Each row of a before or after table is a point. One or more steps were done to the points. Then noise was added and the rows were shuffled. The steps act on columns, c1 being the first. What was done? A step turns or swaps two columns, mirrors them in a line or flattens them onto one, adds a multiple of one to another, or multiplies or shifts one. Angles are multiples of 10 degrees, from the lower column toward the higher: turns from -170 to 170, lines from 10 to 170 but not 90. Use the fewest steps. Two steps may share a column if one is a turn and the other turns, adds or multiplies; they go together, in the order done. Otherwise the lowest column goes first.
In the rows, zero is written as 128.

Before, 8 rows:
[[174  96]
 [184 192]
 [178 134]
 [117 115]
 [ 61 153]
 [ 87 145]
 [111 148]
 [157  77]]
After (8 x 2):
[[162 173]
 [102  62]
 [122 177]
 [140 117]
 [112  86]
 [180 157]
 [ 64 185]
 [106 112]]
Steps: turn c1 and c2 by 90 degrees

Before:
[[ 79 153  93  97 169  90]
 [168 137 144 152 108 111]
 [104 132 168 162 176 185]
 [ 44 188 108  94 125  98]
 [135 102 144 122  69  72]
 [137 122 171 114 119 130]
 [ 25 187  90 130 149  80]
 [ 66 180  65  92 104 100]
 [118  97 118 137 105 122]]
After (9 x 6):
[[134  98 118 137 105 122]
 [183 137 144 152 108 112]
 [ 70 131 169 162 176 185]
 [ 81 180  65  92 104 100]
 [ 10 187  89 130 149  81]
 [ 50 154  93  97 169  89]
 [144 123 170 114 120 131]
 [176 102 143 122  68  71]
 [ 47 188 107  94 125  97]]
Steps: add -0.7 times c5 to c1

Before (10 x 12):
[[160  70 132  92  96 125 159  95 114 185  62 120]
 [ 69 164 183  83 150 151  95 180  85 109  85 160]
 [164 140 128 123 168 184 136  91 164 141  86  92]
 [ 98  68  96 126 109 134 190 106 121 138  47  81]
 [170  81 187 102  91  71 164 138 108 100 127  63]
 [103  79 167 106 172 165  88  97 176 164 135 121]
 [138 143 171 155 146 162 167 176  82 161 137 129]
 [169 132 104 176 113 159  81 107 198 186  40 155]
 [ 64 155 164 101  69 123 196 104 165 106  80  95]
 [ 64 148  87 189  96 153 113  98  81 148 122  61]]
After, 10 rows:
[[164 173 129 123 167 163 136  91 167 143  82  96]
 [104 107 166 103 171 187  88  98 174 176 132 120]
 [ 98  83  97 127 107 174 190 105 119 140  46  81]
 [168 151 104 180 118 148  81 106 197 206  43 155]
 [170  55 191 100  90 115 159 138 109  92 129  65]
 [141 163 169 158 141 141 166 176  83 172 141 134]
 [ 60 162  89 190  98 131 113 102  85 151 122  60]
 [ 68 170 185  80 151 123  95 180  85 105  85 161]
 [160  80 132  91  96 164 159  99 114 200  60 119]
 [ 64 146 164  98  71 107 195 106 163 100  78  98]]
Steps: turn c2 and c6 by -40 degrees; multiply c10 by 1.3

Before (12 x 24):
[[140 186  92 147 142 134 143 104 126 110 144  87 202 144 157  83 108 125
  175 198  86 127 152 170]
 [148  96 191  56 191 126 152 111 169 130 192 206 151 151 156 171 160 163
  122 202  99 115 157 148]
 [ 58 104 135  58  85  94 131  65 164  91 163 208 102 131 122 142 188 103
  107 133  98 171 132  94]
 [128  82 114  66  98  96 122 173 103 118  96 184 111  70  83  65 110 104
  164 162 143 125 127 141]
 [143 197 175  53  90 184 169 114 144 119  81 148 114 178 112 110 118 161
   66 203  73 185 133 159]
 [164  82  60 105  87 116 197 153 108  85 118 213 103 170 160 125 149 136
  144 117  64 111  70 129]
 [100  92  61  41 178 184 182 162 143 152 150 106 184 164  94 191 130  77
   85 102 104 113  90 119]
 [ 69 111 182 159 128 142 149  58 115 180 134 110 143  75 100 158 195  66
  106 213 117 218  99 126]
 [175 100 190 100  72 128 139 133 124 152 152 116 131  85 133 120 146 163
  128 156 132 164  43 143]
 [ 94 159  64 147 117  83 129  81 185  59 109  94 188  56 157  73 131 117
   76 181  77 180 158 152]
 [168 191 150  93  85 103 102 147 100  48 141 181 176  75 161  77 153 131
   44 119 106 125  96 190]
 [ 79 171  92 161 114  83 114  85 145 181 199 124 188  98 104 145 123 108
  122 195  71 125 138 103]]
After (12 x 24):
[[168 191 158  94  84 116 100 149 100  47 140 176 177 137 163  78 155 131
  120 121 103 151  96 189]
 [149  94 205  56 192 137 153 111 170 131 193 196 151 144 157 171 160 164
  114 201 101 139 157 147]
 [ 79 170  90 161 114 109 113  87 145 180 199 131 189 114 104 147 123 107
  140 196  73 167 140 103]
 [139 186  86 147 141 131 144 105 126 109 143  94 202 114 157  83 110 126
  138 200  84 123 153 170]
 [ 93 161  61 146 116  64 129  81 185  59 110 106 188 112 158  72 130 117
  143 181  77 140 158 151]
 [176  98 187 100  72  97 140 134 124 152 152 106 130 101 134 120 147 164
  149 156 132 109  45 144]
 [ 68 111 178 159 128  57 150  58 114 179 133 102 142 107 102 158 195  64
  145 214 118  71  99 125]
 [ 58 105 149  57  85  75 132  66 162  92 164 206 103 142 121 141 189 103
  117 131 101 136 135  94]
 [143 196 177  52  91 105 168 113 144 119  81 139 114 189 112 109 117 161
   78 203  73  51 133 159]
 [165  83  76 106  87 137 197 152 108  83 116 224 104 146 161 125 149 138
  113 118  65 147  70 130]
 [129  84 126  66  99 114 121 172 103 119  96 185 112  78  84  65 109 104
  174 162 145 160 125 140]
 [ 99  91  57  43 178 169 181 161 144 151 149 118 186 170  95 189 131  76
   92 101 105  86  91 117]]
Steps: turn c3 and c12 by -10 degrees; mirror c6 and c22 in the line at 150 degrees; flatten c14 and c19 onto the line at 140 degrees

Before, 8 rows:
[[173  79  91  69 129 153 147  43 158  94  83 171 120 136  78 168 166  83
   68 172 165 100 164 184 120 109 155  68 164 142 129 155 137  95 166 153
  150 214 149  88  85 167 159  90 175 140 139  91 181 122 155 168  96 146
  199 119 128 110 103 203 119  79 125 126]
 [215 193 122 141  60  94 182  89 103 230 207 114 153  52 188 170 155 136
  167 104  55 178 167 157  37  65 180 102  99  89 112 140  57  96  91  77
   89 142  50 141 137 107 101 186 134 203  49 116  92  91  85 174  67 183
  102 127  97 195 151 149 162  61 186 171]
 [219 172 123 152 111  86 149 114  99 145 110 147 162  48 179 112  82  88
  190  77  77  88 106  76 116 141 121 151  97 107  88 119 101 100  88  72
   72 143  50 154 132  71  33 152 101 109 181 155 108  93 139 132 124 104
   95 195 119 155 111 107 184 144 135 176]
 [159 123 145  81 167 174 137  54 186 123 106 184  48 146 103  97 157 128
   66 183 145 141 132 174 161 139 110 111 163 182 154 159 170  77 169  98
  148 144 145 128 145 193 159  79 112 117 121 114 149 159 202  59 131 136
  163 166 145 187 139 178 111 142 104 117]
 [159 119 111  86 150 162 146  42 140 119  47 203  70 144  54 149 157  96
  100 160 180  94 178 198 100  91 161 101 192 158 190 144 160 103 166 145
  153 106 146 151 116 144 167 110 102 130 120 138 190 160 151 101 121 137
  182 165 163 147 135 199  78 122  91 126]
 [147 126 150  77 195 163 127  53 136 109  96 195  61 192  80  86 124 169
   63 154 159 141 130 136  98 141 121 168 132 173 106 123 194  84 155 134
  167 134 146 162 161 176 147 114 138 149 105 193  97 173 172 151 144 135
  186 170 197 177 159 165  61 157  84  87]
 [214 205 170 136  73  91 183 137  77 182 143 127 176  75 186 137  66 133
  144 103 112 121 119 160 121  87 192 151 115 125  67 162 113 127  65  91
   72 132 108 151 123 122  83 191 119 127  97 152 134 120 149 131 131 128
   53 144  68 173 126  97 174  86 131 175]
 [229 227 123 135  96 109 141  92  74 206  80  87 120  93 189 121  98 122
  134  74  97 148  95  92 140  91 168 151 129 123  88 101 156  94 112 107
   85 140  62 144 145  91  98 151 121 124 154 148 119  92 161  95 123 140
   85 169  79 126  86  89 138 111 103 144]]
After (8 x 64):
[[156 121 142  78 170 175 144  56 180 120 107 183  54 150 128  94 159 129
   65 178 148 137 119 171 156 139 106 111 166 176 150 161 169  80 167  97
  144 144 148 103 146 192 157  78 107 121 121 116 151 155 201  55 127 138
  162 161 151 186 141 175 113 143 106 121]
 [218 204 170 136  68  88 180 140  78 184 142 125 178  74 151 134  62 134
  142 105 109 122 129 156 122  92 188 151 110 121  70 167 115 130  69  92
   73 134 108 184 123 127  85 192 120 137  96 153 135 118 151 127 130 128
   51 141  70 176 133 139 177  83 129 176]
 [217 170 121 154 112  89 146 109 102 145 109 153 162  46 151 113  84  87
  190  74  77  84 119  79 117 145 117 146 100 105  91 117 105  94  92  70
   68 142  45 181 135  72  28 155  98 155 176 161 105  94 136 133 121 103
   95 206 118 154 112 130 184 142 133 171]
 [177  78  92  71 133 151 148  44 157  95  86 168 121 134  89 169 163  87
   73 168 166 101 127 182 121 111 154  69 155 139 126 157 138  92 172 155
  153 215 146  71  85 170 161  91 175  90 142  94 184 120 154 169  90 148
  196 118 126 109  98 178 123  83 125 132]
 [149 127 152  80 193 167 130  54 134 108  92 195  55 188 162  83 124 167
   61 148 158 143 146 135  98 141 120 171 136 172 103 118 194  83 157 134
  173 134 140  85 162 174 152 110 142 120 102 196  97 176 173 156 139 131
  184 173 198 173 157 164  58 162  87  91]
 [216 191 123 137  63  94 182  88 105 234 210 119 153  49 138 172 155 135
  168 106  52 180 183 154  36  66 181 106  98  90 113 138  58  93  86  78
   85 146  49 188 138 107 102 186 134  65  47 119  91  95  80 177  67 183
  103 130  97 192 150 179 161  61 182 166]
 [161 120 112  91 155 159 149  43 137 122  44 206  65 141 153 150 156  98
  107 161 178  88 105 195 105  89 159 100 192 157 188 147 154 101 163 146
  152 106 152  47 118 145 171 108 107  79 118 140 192 159 151 100 122 136
  182 165 160 145 139 198  75 122  91 126]
 [232 220 123 139  95 108 140  93  77 208  83  92 113  93 147 123 102 123
  131  75  96 142 137  91 142  91 168 151 133 123  90  96 154  95 114 109
   87 138  62 188 138  91 100 152 119 161 159 147 117  96 157  98 125 139
   87 175  82 129  89 141 135 110 102 141]]
Steps: add 0.5 times c2 to c60; swap c15 and c40; turn c23 and c46 by -110 degrees

Before (14 x 64):
[[146 109 127  96 142 164 144 123 113 151 116 156 123 125 122 136 128 145
   87 114  82 131 129  52  85 108 159 146 189 154 133  59 107 103 173 179
  130 129 153 128 112  83 120 179 173  92 126 115 129  96 103 157 118 133
  114 154 143 169  72 140 166 101 121  56]
 [146 127 102 138  80  80 162 172 126 149 128 154  89 151 161 102 125 150
  134 109 125 141 157 117 148 105 134 147  98 131 149 125 158 105 111 122
  140 106 142 164 125 105 127 117  53  74 117 142 178 128 126 161  60 133
   95 114  97 151 151 122 144 149  44 137]
 [ 98 149 157 124 171 125 156 126 150 174 143 142 112 132 140 109 155  74
   74 124 155  84   7 104 120 177 137  98 224 136  72  86 157 151 129 146
  147 116 100 142  81 144  85 118 140 177 102 168 176  79  90 156 169 136
  115 110 148 108 175 176 123  82 103 111]
 [132 130 161 129 210 122  75  69 144 156 135 109  92 126  87 138 126 137
  100  87 207 130 173 103 124 183 150 106  97  91 150 138 131 143 140 105
   99 130 131 110 129  78 100  95  92 151 188 139 112 157 113 144  72 122
  137 105 133 174  88 138 147 146  74  77]
 [ 62  94 153 118  98 103 113 101 185 128 137 163 101 114 127 118 138 114
  138 110 143  60 111 112 125 108 114 122 148 152 119  97 148  77 144  91
  155  81  91 128 151 100 146 150 108  77 109 145  87 148 136 154 145 156
  158 149 127  69  83 153  99 161  89 130]
 [131  77 100 131 153 117 150 111 163 148 148 114 102  85 107 116 102 133
   55 131 158 145 157 173 105 111 162 114  79 171  89 147 116 106 110 115
  155  97 121  89 146  87  66 122 168 133 234 133 143 151 111 174 116  94
  147 134 139 136  66 136 109 146  91  84]
 [136  76 127 107 161 151 214 176 148 144 141 124 120 143 121 132 126 137
   95 120 118  82 131 137 110 172  98 100 131 129  82 107 150  94 115 173
  177 206 138  91  87 104 126 132 153 152 131 138 153  69 131 126 145 110
  162 148 156 145  58 125 172 153 103 113]
 [170 149 150 122 226 148 198 137 114 164 117 162 168  85 111  90 132 151
  153  87  95 115 111 140 111  74  98  99  92 134 157  92 130 149 153 117
  102 104  58 136 105  68 153 174 131 135 113 170 153  73 155 177  62  92
  154  94  59  44  99 136 119 122 131 107]
 [154 100 135 131 129 136 106 140 125 142 173 116 135  91 130 129 117 124
  118 107 102 111 145 171  67 171 128 173 148  96 140  56 155 118 114 149
  179 189 177 137  76 111 139  81  99 195 143 131 151 136  95 177  74  84
  154  98  90 119 127 138  95 152 133  87]
 [155 135 132 129 171 128 173 101 150 190 129 132 140 169  95 111 165 132
  142 167 142 128 103 142 175 132 146 100 133 156 140 165 105 141 130 131
  191 167 102  97 150  65 143 172 146  82 159 129 129 166 137  90 122 132
  110 129  95 155 117 194 167 161 104 121]
 [146 142 142  81 177  79 143 124 160 222 102 136 127 147 136 116 143 138
  103  88  75  81 152 120  38  84 176 177  95 150 160 128 147 167 148 165
  147 139 128  82 116 129 137 129 151 129  88 115 115 116 138 130 159 102
  128 106 156 128 110 154  93 134  99 140]
 [128 124 130 102 158 144 153 136 123 163  75 115 129  86 137  86 182 133
   85 143 122 160 170 108 127 195  96 131  92 148 167  59 182 155 165 144
  109  75 155 121  88 116  96 104  66 143 155 155 126 122 143 105 159  91
  161 106 129 148  91 190 107 152 124  64]
 [149 133 143 170 126 123  83 142  90 147 130 169 110 121 164  87 182 120
  122  88 131 139 101 134  72 144 111  82  98 104 158 105  92 163 125 129
  191 140 166 100 114  98 121 122  71 131 148  74 140 131 126 113 118 127
  100 159 156 100  94 139 157 138  81 156]
 [180  89 128 123 135  95  90 128 162 161 146 111 144  79 148 128 112 149
  119 141 173  61 165  85 134 111 142 118  98  99 180  86 128 156 129 152
  127 137 164  50 137 144  81 139 127 125 126 107 127  67  67 137 128  96
  160 104  97 170 144  87 131 110  93 102]]
After:
[[180  89 126 124 136 130  91 127 161 164 146 110 145  81 147 129 112 147
  119 141 172  62 136  84 127 112 142 117  98  99 182  84 127 157 128 154
  126 136 165  49 128 144  82 132 128 124 125 106 125  67  58 136 128  92
   79 125  96 169 145  87 117 109  92 100]
 [154 134 130 131 171 124 173  99 151 191 131 131 141 168  93 110 165 132
  143 166 142 130 127 144 145 130 146  99 133 156 140 164 106 140 130 132
  192 166 101  95 115  64 140 167 145  83 158 128 128 168 135  90 122 132
  159 155  95 157 118 196  82 162 104 120]
 [144 142 144  81 177  80 143 121 162 222 103 137 126 145 136 115 144 140
  104  87  76  82 117 122  83  83 175 175  97 149 160 126 146 168 149 168
  150 139 129  83 167 128 136  92 152 126  88 117 115 116 112 130 159 103
  108 178 157 127 111 154 127 133  99 140]
 [135  73 128 109 160 147 213 179 148 144 139 125 120 143 120 132 128 136
   94 119 120  83 154 135 136 173  97 100 131 128  82 106 153  94 115 173
  177 205 139  91 121 102 126 175 151 155 130 139 153  68 142 123 145 110
  108 101 156 145  58 128 123 151 103 113]
 [169 150 152 123 228 131 200 138 115 168 118 161 168  86 110  89 131 153
  152  84  92 115 162 139 130  72  99 100  94 133 157  92 131 151 153 116
  100 105  58 134 128  68 154 121 130 136 112 172 152  72 160 177  62  92
  130  49  62  43  98 136  84 122 133 106]
 [100 152 158 125 171 144 154 124 150 173 141 139 109 133 144 108 157  73
   76 126 155  85 179 103 146 178 138  98 227 136  71  87 159 151 128 145
  147 115 101 141 112 146  87 122 141 177 103 170 177  78  92 158 168 136
  242 123 147 110 176 175 138  82 104 111]
 [155 100 136 132 130 148 104 139 125 142 175 118 137  91 131 129 116 125
  118 106 100 109 141 170 118 170 127 174 146  97 142  55 154 119 115 147
  176 188 177 138 135 110 140  95 100 194 145 130 152 135 102 178  74  81
  101  99  91 120 129 135 175 151 134  89]
 [147 132 145 169 126 126  83 142  91 147 130 170 111 121 164  87 183 119
  122  87 131 139 119 135 102 142 111  81  98 104 160 106  94 165 125 131
  191 142 168 102 150  98 121 158  70 131 146  75 139 131 122 113 117 126
  164 135 157  99  95 139 131 139  82 156]
 [134 134 163 127 210 129  74  70 143 154 136 108  90 127  88 140 126 137
  101  87 206 130 115 103 125 185 150 106  97  91 149 136 131 142 140 105
  101 131 129 110 131  80 101 146  92 151 188 137 113 158 110 143  71 123
   84 139 134 173  88 137 160 146  73  77]
 [127 123 130 103 158 133 152 137 124 164  75 113 126  85 137  84 182 132
   86 143 122 158 135 107 147 195  93 129  92 149 166  59 181 158 167 142
  111  77 155 122 111 116  98 109  65 143 156 157 124 123 150 105 158  91
   76  55 131 151  91 188 152 150 123  65]
 [145 126 102 136  80  87 165 171 126 149 128 152  90 150 161 102 124 152
  138 108 122 140  87 117 141 105 134 146  97 129 147 125 159 105 113 122
  140 107 141 162 116 105 128 144  51  75 118 143 181 126 100 162  60 132
  118 122  96 150 151 122 138 150  44 140]
 [144 110 128  95 142 173 145 123 113 152 116 152 122 125 120 136 129 146
   87 113  81 130 115  52 112 106 159 147 192 153 132  59 107 104 172 181
  131 130 151 128 142  83 119 168 174  91 126 113 130  97 124 156 117 134
  133 199 145 169  73 141  79 101 119  54]
 [132  77  99 133 153 128 149 111 163 149 149 116 101  86 107 114 103 133
   56 132 157 145 133 172 104 110 163 113  77 171  92 150 116 105 113 113
  156  98 122  88 149  88  65 108 169 130 234 134 142 152 108 174 116  95
   93 186 136 137  66 134 132 146  92  84]
 [ 64  94 153 118  98 104 113 101 186 132 136 163 102 113 131 117 139 113
  138 110 142  60 164 115 116 108 114 123 147 151 118  98 149  77 144  89
  157  81  93 129 138 100 147  98 106  75 110 144  88 148 121 153 144 155
  128 126 128  67  83 152 105 160  87 131]]
Steps: turn c6 and c51 by 30 degrees; turn c23 and c55 by -120 degrees; flatten c25 and c41 onto the line at 140 degrees; add 1.5 times c27 to c56; turn c44 and c61 by -90 degrees

Before, 9 rows:
[[126 116 133 123 164 117  89 122 145 114 111  91 114 197 158 149 145 141
  113 130 105 147 152 157 116 113  93 135  80 115 147 158 107 110 134 167
  125 150 154 152 119 167 147 131 142 198  86 127 150  81  74  87 137 123
  147 158  75 111 144 131 136 116 121 116]
 [129 173 114 163 102 145 177 143 126 190 215 147  91 194 133 136 105 135
  151 142  66 114 165 153 118 111 184 148  82 132 124 136 101 103 123 106
  143 103  89 112 114  84 148 161 102  43 149  63 152  86 154 124 121 165
  168 115 168 120 161 123 126 216 131 149]
 [129 104  77 124 143 162 116 152  93 139 119 110 142 195 162 144 128 137
  133 142 126 143 129 121 141 137 101 128  71 141 134 112 115 151 131 120
   92 119 123 110 173  93 158 115 152 160 143 107 123 111  72 113 142 111
  135 149 170 125 165 129 120 142 126  88]
 [111  98 148 125 147 129 118 152 127 181 167 140 126  74 126 146 133 144
  110 136 112 118 168 151 126 115 107 123 135 132 128 152  97 115 158 103
  165 142  98 121 151  83 161 101 138 169 154 128 144 106 165 155  92 123
  118  55 129 122  94 116  93 124 109 124]
 [135 118 119 126 133 139 115 150 138 113 106 154 145 159 104 125 121 152
  130 147 113  98  46  21 170 136 157 134  75 108 119 151 131 106 124 103
  112 120 126 115 145 122  52 183 126 175 137 113 137 119 106 135 118 122
  143 136 173 135  86 155 104 116 113  84]
 [ 77 119 101 168  83 122  93 140 133 114 112 123 120 185  88  50 145 165
  105  76 120 123 148  45 103 171  99 168  93 116 119 125 103 133 139 138
  145 138 139 101 118  84  98 173 114 192 147 141 139  92 147  74  89 152
  172 147 176 111  90 113 100 118  99 200]
 [128 143 123 131 146 144 119 151 134 124 103 140 134 156  97 148 144 147
  128 152 128 171  61 133 132 249  92 106 129 131 142 150 120 112 129 101
  162 102 133 111 175 160 122 110 153 206 115  82 142 106  69 107 118 112
  128 134 168 120 113 107  90 125 107 113]
 [139 118 128 127  95 156 144 152 129 129 215 149 146 139 106 120 124 140
   94 147 110 107 160 151 118 131 177 112  73 123 125 143 101 134 134 104
  161 126 136 107 163 117 160 116 151 187 138  78 151 106 161  27 135 158
  142 146  42 151 120 110 181 174 126  88]
 [135 126 144 153 163 120 102 130 131 123 114 138 116  92 112 114  69 137
  189  39 129 120 176 126 136 151  94 106 238 115 174 147 107 116 133 129
  144 107 131 106 125  97 148 108 145 153 136  90  89 157 192 154 123 128
  159 158 173 117 110 117 157 104 121 157]]
After (9 x 64):
[[127 143 123 195 146 146 120 157 133 123 104 141 133 155  96 149 144 148
  127 153 129 170  61 132 132 247  93 106 131 131 142 149 175 110 129 102
  163 102 134 111 121 161 121 109 152 171 115  82 141 106  69 107 118 111
  128 134 169 119 114 107  89 124 106 112]
 [136 126 144 157 165 119 103 131 131 123 116 139 115  92 111 113  69 137
  190  40 130 120 175 127 136 150  93 105 236 114 174 147 126 115 133 129
  145 108 131 106 107  96 147 107 145 122 136  91  89 157 192 153 122 128
  158 160 172 117 110 118 158 104 121 156]
 [110  98 147 160 147 128 118 160 127 181 166 140 126  74 128 148 133 143
  111 136 111 117 168 151 126 116 108 123 135 131 129 151 152 113 157 104
  165 143  97 122  97  83 160 101 139 160 154 128 144 107 165 155  92 122
  118  55 130 123  93 115  92 122 109 125]
 [126 116 134 188 165 116  90 121 146 115 111  91 115 197 158 148 145 140
  114 130 104 147 152 157 117 114  94 137  79 114 146 159 120 110 133 168
  127 150 155 152 108 167 146 130 140 168  88 128 151  81  74  88 137 123
  147 158  74 112 143 131 136 115 120 117]
 [128 174 113  57 102 146 178 146 126 191 216 146  92 194 133 135 104 135
  150 141  68 114 165 152 120 110 184 147  81 132 124 136 115 102 124 106
  144 103  89 114 100  82 148 162 102  72 148  63 152  87 154 123 121 165
  167 116 166 119 161 123 126 216 130 150]
 [ 76 118 101 190  82 121  94 144 134 113 113 123 119 186  89  51 145 164
  105  77 120 124 147  46 103 171 100 168  93 115 118 125 119 132 138 140
  145 137 139 101 103  83  98 172 114 147 148 142 138  92 146  74  88 153
  171 147 176 111  88 112  99 118  98 200]
 [130 102  78 154 143 163 116 159  94 140 118 111 141 195 162 144 128 137
  133 143 125 143 130 121 141 138 101 128  70 140 135 111 173 151 132 121
   91 120 123 109 116  93 158 115 152 152 143 109 124 111  71 113 143 112
  136 150 170 124 166 129 119 142 125  87]
 [139 119 128 177  96 157 144 160 131 128 213 148 148 140 107 120 125 139
   95 147 109 108 160 150 117 130 177 110  72 123 125 145 162 133 135 103
  161 127 137 105 101 116 160 116 151 160 139  78 152 107 160  27 134 160
  143 146  42 151 119 109 180 173 125  88]
 [134 117 120 162 132 139 115 157 138 112 105 155 146 158 103 124 121 151
  131 146 114 100  44  20 169 135 157 134  75 110 118 151 146 105 123 103
  110 120 125 115 132 123  51 183 126 167 136 113 137 118 107 134 117 121
  143 136 174 134  85 156 105 116 112  84]]
Steps: add -1 times c18 to c4; turn c4 and c46 by -70 degrees; multiply c8 by 1.3; swap c33 and c41
